Each row of a before or after table is a point. One or more steps were done to the points. Then noise was added and the rows were shuffled. The steps act on columns, c1 being the first. Name the steps. A step turns or swaps two columns, mirrors them in a line or flattens them onto one, adds a multiple of one to another, or multiplies or shifts one. Angles are multiples of 10 degrees, from the lower column toward the higher: turns from -170 to 170, lines from 10 to 170 but not 90. Use the fewest steps. Two steps may share a column if one is a turn and the other turns, adds or multiplies; they go together, in the order done. Otherwise the lowest column goes first.

Before (12 x 2):
-92,42
-80,54
-48,75
44,39
15,-9
-8,69
79,-8
-37,-10
-4,4
41,15
-12,-3
-6,15
After (12 x 2):
4,6
-69,56
3,66
1,15
-38,80
-26,-9
1,1
58,38
50,14
89,-6
-78,40
25,-11
Steps: shift c1 by 10

Before, 11 rows:
31,4,21,-6
55,5,-15,-18
43,15,49,28
13,-28,-32,44
-8,96,-24,48
-66,-6,-11,-40
14,-7,20,-1
-29,-73,33,-80
41,41,-60,54
-58,1,23,-8
89,58,33,-7
After:
24,-11,8,0
119,37,-17,-9
83,6,24,28
47,5,3,-2
-85,-3,22,-39
-27,68,-16,47
-55,-1,50,-7
58,-1,-42,-19
-2,-21,-29,45
-13,-52,45,-75
7,32,-73,56
Steps: turn c1 and c3 by -30 degrees; multiply c1 by 1.3; multiply c2 by 0.7

Before:
65,-38,27,-46,-28,-71,-8,-54,-61
-37,-18,-58,42,-23,35,-33,2,-17
13,55,26,-47,-76,16,-92,42,-56
12,-27,39,-43,47,-29,30,21,18
51,-11,15,2,-68,-54,33,3,-10
70,-28,-15,10,-47,3,-7,35,8
79,46,-19,57,-76,-8,-32,-68,43
85,-64,2,9,-22,32,22,-20,46
-45,37,5,-35,-5,-57,-102,-21,49
-46,-44,-15,52,-51,-39,-80,-57,-32
-14,7,-29,15,-71,46,12,8,-27
-3,-55,45,30,2,-55,18,-17,-42
48,-81,-73,48,52,-38,-38,-36,6
47,-76,-55,-62,30,-76,-28,27,29
After, 14 rows:
-1,-58,42,31,1,-56,25,12,-42
70,-24,-10,-21,-47,2,-10,31,10
46,-81,-66,59,54,-39,-52,15,5
51,-10,9,-2,-68,-53,36,3,-12
12,54,40,-62,-76,15,-85,-9,-57
79,48,-12,89,-76,-8,-34,-3,44
-44,34,24,-3,-7,-57,-97,-39,50
65,-37,28,14,-28,-71,-2,-70,-61
-48,-45,-2,78,-52,-40,-80,4,-33
-36,-17,-53,24,-22,37,-44,32,-17
12,-25,34,-44,48,-27,36,-19,15
48,-75,-49,-61,30,-75,-38,-30,30
84,-63,-5,23,-23,30,23,-6,46
-14,9,-33,4,-71,45,6,16,-26
Steps: turn c3 and c7 by 10 degrees; turn c4 and c8 by 50 degrees

Before (10 x 12):
15,-37,-29,-4,6,-32,27,-22,17,-7,-14,62
-9,32,-33,35,-39,5,-6,-36,77,11,-4,-47
5,-19,83,-72,-106,-42,14,91,1,-26,23,-56
31,-10,17,18,11,-29,27,-52,60,104,52,19
-6,-44,-35,-66,10,-90,37,-12,17,18,74,-43
26,-12,32,-26,6,19,-7,-7,32,-11,38,26
-36,49,-5,-67,-81,25,-19,-31,65,30,-2,34
-74,19,65,44,-52,-19,-58,83,20,110,34,-62
-54,72,-56,-25,27,14,70,-14,32,12,-47,33
-60,-3,24,-26,-49,47,43,-2,-15,-10,-46,-48
After (10 x 12):
15,27,-33,31,39,2,-19,-38,75,0,17,-48
65,-7,22,-26,35,44,130,-3,-14,-14,-62,-49
5,-45,-34,-69,-14,-94,111,-14,13,7,23,-43
50,68,-52,-27,-35,11,206,-17,30,-1,-65,36
49,50,-5,-68,73,22,-58,-28,62,18,-52,30
-23,-17,31,-28,-1,20,-21,-7,34,-25,16,26
83,18,64,43,41,-23,-177,83,19,101,66,-60
11,-13,85,-70,105,-44,45,94,-1,-35,-25,-61
-33,-13,18,16,-3,-28,80,-52,57,99,62,20
-14,-35,-29,-6,-4,-31,81,-22,12,-18,-12,62
Steps: turn c1 and c5 by 170 degrees; add 0.7 times c4 to c11; multiply c7 by 3; shift c10 by -10

Before:
-3,35,2,14,12,25,-66,-3,-34,74,-3,-7,44,58,23,-71,-75,-40
38,80,-25,-72,34,-58,21,17,1,5,26,-8,-2,-22,-64,-71,28,42
50,54,-48,-61,70,29,12,36,23,-37,61,41,17,24,-54,-29,45,30
-31,-17,9,6,-33,10,-3,-2,-46,4,-19,-39,26,68,113,-20,-15,-22
-10,85,-72,-45,33,11,-8,-5,30,-38,29,38,-39,-37,-9,-58,41,44
56,50,-7,7,-19,12,26,-120,-3,-63,-20,27,24,-8,-108,13,-62,34
14,86,-8,-1,-9,1,41,-74,-21,25,22,51,7,50,-86,9,-74,77
61,110,0,-77,24,5,-16,-13,-18,-26,101,12,0,-33,-28,-82,21,81
9,-54,18,-1,15,14,-22,1,-39,19,-74,41,11,41,109,-43,-33,12
28,10,-53,-19,-1,-15,-8,-51,-66,8,-48,18,43,77,114,-49,-35,-21
After, 10 rows:
8,36,19,2,18,17,-21,0,-42,-1,-74,36,8,-56,109,-42,-33,9
-13,-67,-74,-47,37,13,-9,-6,29,33,27,38,-35,63,-9,-57,39,44
50,-57,-52,-62,72,33,15,37,23,11,62,41,15,-29,-50,-29,48,29
56,-41,-6,7,-19,11,25,-118,-4,-57,-21,27,29,109,-106,10,-60,35
19,-101,-9,-1,-11,0,37,-74,-20,34,25,53,9,36,-87,10,-72,78
41,-68,-19,-74,37,-57,24,17,3,30,29,-9,-2,36,-62,-74,30,42
-34,-7,9,5,-35,8,-2,-2,-47,-7,-23,-39,28,-65,115,-20,-15,-23
61,-93,-1,-80,20,5,-18,-12,-20,-29,99,8,-1,79,-27,-79,22,79
29,-33,-52,-18,-4,-18,-11,-48,-68,61,-48,22,43,-31,112,-46,-31,-20
-4,-52,5,11,12,21,-65,-3,-33,73,-4,-5,44,-40,24,-69,-76,-44
Steps: turn c2 and c14 by 160 degrees; add -0.7 times c8 to c14; add -1 times c3 to c10

Before (11 x 32):
-50,29,0,-38,-56,21,-52,71,6,20,-5,-26,-12,8,-20,72,-22,10,-4,-24,29,18,36,16,55,-53,49,-64,-36,40,18,31
-51,-2,71,-28,-52,13,-7,-6,22,-63,-17,5,-52,12,65,-29,28,54,-40,-11,23,8,-36,31,40,44,-51,35,-25,16,-6,2
-16,12,37,105,-39,92,11,-25,-15,-69,-7,-14,-9,-1,-1,-58,-37,29,143,-40,-43,9,32,17,39,-35,-42,14,-54,51,-15,-14
81,18,-19,-31,-54,-7,5,-22,35,-48,-73,18,3,-5,26,-7,-18,7,-51,-3,11,-68,-48,31,27,19,-53,-29,-15,-36,-43,-17
12,5,-5,-29,-46,14,-101,29,-13,-42,25,-18,-42,1,-19,-20,-41,26,-22,-7,20,13,-47,-53,-106,-10,-56,-46,-37,-31,44,-11
3,63,-7,-39,69,160,-34,-130,-1,-69,-9,61,-1,0,-12,87,43,10,-30,-5,30,8,-55,12,61,-55,-36,89,-28,-50,-22,54
0,-10,-22,-31,-24,-17,15,17,17,-37,-37,29,-5,-17,77,92,-44,45,-25,-25,-85,-51,-57,7,48,55,-15,-39,-28,-47,-25,51
-64,23,-9,-12,-57,2,16,50,85,75,-17,-13,-42,-3,16,22,-41,18,-19,0,-8,-34,11,28,58,4,-53,-59,-50,13,95,-23
-45,35,-14,-38,-52,-12,-12,69,-9,-35,18,18,34,-29,-6,-21,-36,65,0,191,26,20,-28,-8,-79,-33,31,114,-9,-59,72,27
-15,55,20,-20,-32,-15,15,-22,-30,-69,-38,30,160,21,-10,-65,68,2,29,-42,12,23,-57,-2,28,16,8,-59,-4,33,-9,35
-14,58,71,68,23,-14,9,38,-1,-15,23,11,-11,84,7,29,-18,17,13,-1,-35,12,3,54,31,4,-3,-36,-45,-31,-2,-19
After (11 x 32):
-16,54,14,-20,-34,-12,16,-25,-28,-67,-37,35,163,21,-12,-68,69,0,43,-39,10,24,-54,0,27,18,6,-56,-2,32,-12,42
15,5,4,-22,-48,17,-103,27,-11,-44,19,-19,-43,-5,-22,-14,-38,27,-19,-8,24,12,-51,-51,-107,-12,-56,-48,-34,-31,44,-12
-62,22,-8,-12,-57,6,13,50,87,76,-18,-12,-42,-1,20,16,-37,15,-24,3,-5,-34,9,28,58,5,-51,-56,-49,13,93,-24
-48,29,0,-35,-63,15,-50,69,0,20,-2,-24,-9,7,-23,75,-21,12,-4,-25,34,19,34,18,57,-55,43,-73,-32,43,19,33
-41,36,-19,-33,-50,-12,-15,64,-2,-41,22,16,32,-28,-10,-19,-36,67,-10,194,26,16,-28,-11,-68,-24,31,114,-3,-61,73,31
-1,-15,-17,-36,-26,-19,17,20,15,-35,-43,31,-10,-22,78,95,-40,44,-39,-24,-84,-50,-59,4,45,59,-19,-39,-26,-48,-18,52
-11,14,-21,107,-40,90,11,-23,-15,-66,-12,-13,-11,0,-3,-56,-36,32,158,-37,-40,7,35,14,41,-29,-44,18,-51,46,-15,-13
-17,60,92,65,24,-16,10,44,0,-16,23,11,-11,80,12,26,-18,19,68,2,-35,14,5,50,32,7,-6,-35,-48,-35,-2,-20
78,22,-2,-31,-49,-11,2,-26,36,-45,-73,20,-1,-7,24,-3,-17,3,-52,-3,9,-60,-46,29,34,17,-53,-23,-15,-43,-48,-17
2,57,9,-44,69,163,-31,-133,-3,-71,-10,55,-1,0,-13,92,44,7,-33,-5,31,16,-53,10,66,-58,-41,90,-28,-46,-19,55
-52,-1,118,-33,-52,10,-7,-14,21,-62,-11,5,-47,11,61,-28,26,53,24,-13,24,4,-33,36,41,45,-51,36,-31,14,-8,3
Steps: multiply c3 by 1.6; turn c3 and c19 by 30 degrees
